Each row is a point. Two turns around zero, p and q, are shown by what they do to some points. Write where each new point lands after one turn and then the other. Backwards means that the second turn is done in reverse. Each puzzle has new turns, and all numbers are rounded.

Turn p:
[-0.10 -0.04  0.34] => [ 0.11 -0.33  0.07]
[ 0.14 -0.07  0.40] => [ 0.33 -0.28 -0.03]
[-0.09  0.22 -0.10] => [-0.09  0.12  0.21]
[-0.19 -0.02  0.29] => [ 0.01 -0.33  0.11]
[ 0.46  0.10 -0.83] => [-0.09  0.92 -0.25]
[-0.22 -0.18 -0.09] => [-0.26 -0.10 -0.10]
Turn q:
[ 0.25  0.48 -0.10] => [-0.38  0.37  0.14]
[-0.30 -0.43 -0.36] => [ 0.18 -0.57  0.22]
[-0.02  0.42  0.32] => [ 0.07  0.52 -0.01]
[0.15 0.34 0.09] => [-0.17  0.34  0.01]
[ 0.02 -0.42 -0.07] => [ 0.06 -0.39 -0.16]
[-0.09 -0.39  0.11] => [ 0.24 -0.28 -0.20]
Where do these land?
p, then q: [-0.21 -0.35  0.06] => [ 0.12 -0.37  0.14]
q, then p: [ 0.07  0.10 -0.12] => [-0.06 -0.13  0.09]
p, then q: [-0.63 -0.11  0.27] => [ 0.55 -0.39 -0.17]
q, then p: [ 0.22  0.03 -0.31] => [-0.25 -0.29  0.03]
q, then p backwards: [0.54 0.33 0.10] => [-0.12 -0.16 -0.61]

Turn p:
[-0.02  0.16  0.37  0.31 -0.21 -0.08] => [-0.06 -0.13  0.31  0.30  0.33  0.02]
[ 0.55 -0.07  0.14 -0.04 -0.52  0.34] => [-0.76  0.16  0.02  0.17  0.05  0.29]
[ 0.16 -0.47 -0.01 -0.06  0.14  0.29] => [-0.28  0.08 -0.03 -0.52  0.01  0.04]
[-0.66 -0.29 -0.04 -0.34  0.45  0.26] => [ 0.28 -0.24 -0.48 -0.57  0.12 -0.46]
[-0.25  0.38 -0.16  0.27  0.19  0.08] => [ 0.24 -0.46  0.09  0.14 -0.21 -0.10]
[ 0.28  0.05  0.08 -0.21  0.10 -0.22] => [ 0.13  0.23 -0.09  0.03  0.04  0.33]
[-0.05  0.25 -0.38  0.07 -0.15 -0.66] => [ 0.44  0.35  0.18  0.45 -0.33 -0.11]
Turn q:
[ 0.19 -0.45  0.20 -0.20 -0.01 -0.08] => [-0.16  0.15 -0.15  0.41  0.23 -0.20]
[ 0.17  0.30 -0.35  0.44  0.38 -0.34] => [ 0.68  0.01  0.06  0.05 -0.40  0.25]
[ 0.27  0.24  0.20  0.07 -0.03 -0.59] => [ 0.60  0.09  0.14  0.08  0.36 -0.04]
[ 0.27 -0.27  0.76 -0.10 -0.45  0.47] => [-0.67 -0.17  0.30  0.34  0.68  0.09]
[-0.17  0.14  0.07 -0.01  0.19 -0.11] => [ 0.10  0.24  0.09 -0.15 -0.05  0.03]
[-0.07  0.17 -0.06 -0.12  0.21  0.70] => [-0.49 -0.02 -0.12 -0.22 -0.19  0.50]
[-0.60 -0.03 -0.09  0.10 -0.30  0.16] => [-0.31 -0.15  0.25 -0.37 -0.25 -0.35]
[-0.30 -0.31 -0.37 -0.07 -0.08 -0.06] => [-0.10 -0.05 -0.20 -0.05 -0.33 -0.42]
[ 0.24  0.20 -0.34 -0.10  0.09 -0.15] => [ 0.34 -0.10 -0.33 -0.06 -0.04  0.13]
Where do these land?
q, then p: [0.39 0.12 0.12 0.35 0.30 0.33] => [-0.50 -0.44  0.13 -0.15  0.09 -0.06]
q, then p: [-0.26 -0.05  0.16 -0.35 -0.03  0.04] => [ 0.37 -0.06 -0.25  0.11 -0.04 -0.09]
q, then p: [-0.16  0.38 -0.02 -0.26 -0.01 -0.91] => [ 0.27  0.36 -0.18  0.15 -0.23  0.87]
p, then q: [-0.14 -0.18  0.18 -0.26 -0.47 -0.22] => [ 0.47  0.16  0.15 -0.25 -0.25  0.17]
q, then p: [-0.02  0.31 -0.24  0.19 -0.04  0.16] => [-0.35  0.17 -0.20 -0.13  0.09 -0.04]
p, then q: [ 0.43 -0.34 -0.10 -0.24  0.19  0.33] => [-0.39 -0.04 -0.31 -0.51  0.01 -0.06]
p, then q backwards: [-0.24 -0.23 -0.09  0.58  0.06  0.28] => [-0.43  0.04  0.03  0.30 -0.51  0.05]
